Each row of a before or after table is a point. The points were changed in one or more steps. Then noise was added and the rows were shuffled. The steps act on columns, c1 being the first. Write out the steps. A step turns or swaps two columns, mirrors them in a line or flattens them onto one, adds a multiple of one to another, or multiplies or shifts one. Angles are multiples of 10 degrees, from the lower column toward the higher: turns from -170 to 170, lines from 10 to 170 but not 90. Use the fewest steps. Two steps may share a column if one is a turn and the other turns, adds or multiplies; they go together, in the order done. Otherwise the lowest column goes first.

Before:
[[-0.20,-0.16],
[0.23,0.27],
[0.54,0.49],
[-0.50,0.33],
[0.49,-0.65],
[-0.48,-0.79],
[-0.17,0.35],
[-0.16,0.17],
[-0.31,0.17]]
After:
[[-0.29,-0.15],
[0.06,-0.23],
[-0.34,0.05],
[-0.14,0.70],
[-0.13,0.33],
[0.45,-0.79],
[-0.53,-0.26],
[0.80,0.09],
[-0.21,-0.01]]
Steps: turn c1 and c2 by 60 degrees

Before:
[[-0.48,0.44,-0.14,-0.36,-0.59,-0.25],
[-0.38,-0.31,0.11,0.48,-0.47,0.79],
[-0.23,0.20,-0.21,-0.46,-0.31,-0.80],
[-0.40,-0.01,-0.22,0.00,0.18,0.08],
[0.46,0.55,0.01,-0.08,0.62,-0.39],
[0.25,0.70,0.44,-0.48,0.17,-0.62],
[-0.21,-0.16,0.07,-0.54,-0.06,-0.69],
[0.69,0.40,0.38,-0.30,-0.14,-0.30],
[-0.28,-0.75,0.58,0.62,-0.71,0.33],
[0.65,0.54,0.15,-0.65,0.63,-0.20],
[0.44,0.57,-0.37,-0.13,0.25,-0.60],
[0.12,0.75,0.31,0.01,0.52,-0.31],
[-0.02,-0.21,-0.27,0.18,-0.02,0.25],
[-0.51,0.65,0.21,-0.03,-0.47,-0.80]]
After:
[[-0.07,-0.16,0.08,-1.63,-0.55,-0.27],
[0.27,0.70,0.13,-1.97,0.11,-0.58],
[0.23,0.65,0.03,-0.24,-0.04,-0.75],
[0.20,0.72,-0.41,-0.42,-0.36,-0.53],
[0.27,0.73,0.46,-1.51,-0.43,-0.48],
[-0.11,-0.38,0.12,1.46,0.43,0.77],
[0.27,0.70,0.29,0.05,0.01,-0.59],
[0.07,0.24,-0.15,-1.11,-0.50,0.42],
[0.00,-0.12,-0.19,-0.04,0.21,-0.07],
[0.16,0.41,0.18,-0.11,-0.87,-0.07],
[-0.06,-0.21,-0.34,0.46,0.20,0.14],
[0.02,0.09,-0.21,-1.39,-0.91,-0.13],
[0.22,0.62,0.40,-0.88,-0.33,-0.04],
[-0.32,-0.74,0.62,1.84,-0.04,0.81]]
Steps: flatten c1 and c2 onto the line at 70 degrees; multiply c4 by 3; turn c5 and c6 by -60 degrees

Before:
[[0.03,0.31,-0.08,-0.27,-0.09,0.21,-0.50,-0.30,0.09,0.31,0.45,-0.32],
[-0.46,0.46,0.14,0.27,-0.17,0.01,0.32,-0.68,-0.65,-0.06,-0.19,-0.86],
[0.04,-0.79,0.08,0.12,0.49,-0.15,-0.03,-0.41,-0.74,-0.35,-0.18,-0.87],
[-0.40,0.04,0.11,0.31,0.28,0.44,-0.38,-0.73,-0.80,0.20,0.15,-0.41],
[-0.72,0.07,-0.60,0.13,-0.24,0.00,-0.34,-0.27,-0.22,0.14,-0.30,-0.62],
[-0.28,-0.06,-0.40,-0.83,0.00,0.63,-0.11,-0.50,0.27,-0.72,0.12,0.46],
[-0.48,-0.19,0.06,-0.57,0.31,-0.29,-0.43,-0.03,0.06,-0.31,-0.04,0.31],
[-0.07,-0.16,0.38,-0.24,0.49,1.15,-1.29,0.95,0.94,-0.18,-0.44,0.16]]
After:
[[-0.38,-0.18,-0.28,0.70,0.19,-0.19,-0.15,0.16,-0.32,-0.81,-0.16,-1.09],
[0.09,0.00,-0.74,0.60,0.55,0.40,-0.36,0.18,-0.64,-1.84,0.40,-0.54],
[0.15,0.01,-0.18,-0.03,-0.42,0.32,0.56,1.08,-0.09,0.58,0.22,-0.44],
[-0.40,0.06,-0.91,-0.22,0.14,-0.17,0.66,0.64,-0.48,0.34,-0.05,-0.31],
[-0.66,-0.20,0.09,0.36,-0.16,0.45,0.36,-1.13,-0.05,-0.47,0.43,-2.47],
[0.28,0.36,-0.36,0.11,0.28,0.34,0.37,0.13,-0.24,0.78,0.30,-0.68],
[0.16,0.43,-0.25,-0.29,-0.04,-0.02,0.65,1.05,-0.18,-0.21,-0.15,1.19],
[0.31,-0.79,-0.14,0.26,-0.44,-0.20,0.81,0.75,0.22,-0.96,-0.20,0.59]]
Steps: turn c1 and c8 by 40 degrees; turn c8 and c9 by 130 degrees; shift c3 by -0.30; turn c4 and c5 by -140 degrees; flatten c6 and c11 onto the line at 40 degrees; turn c7 and c12 by 110 degrees; multiply c12 by 2; multiply c10 by 2.5
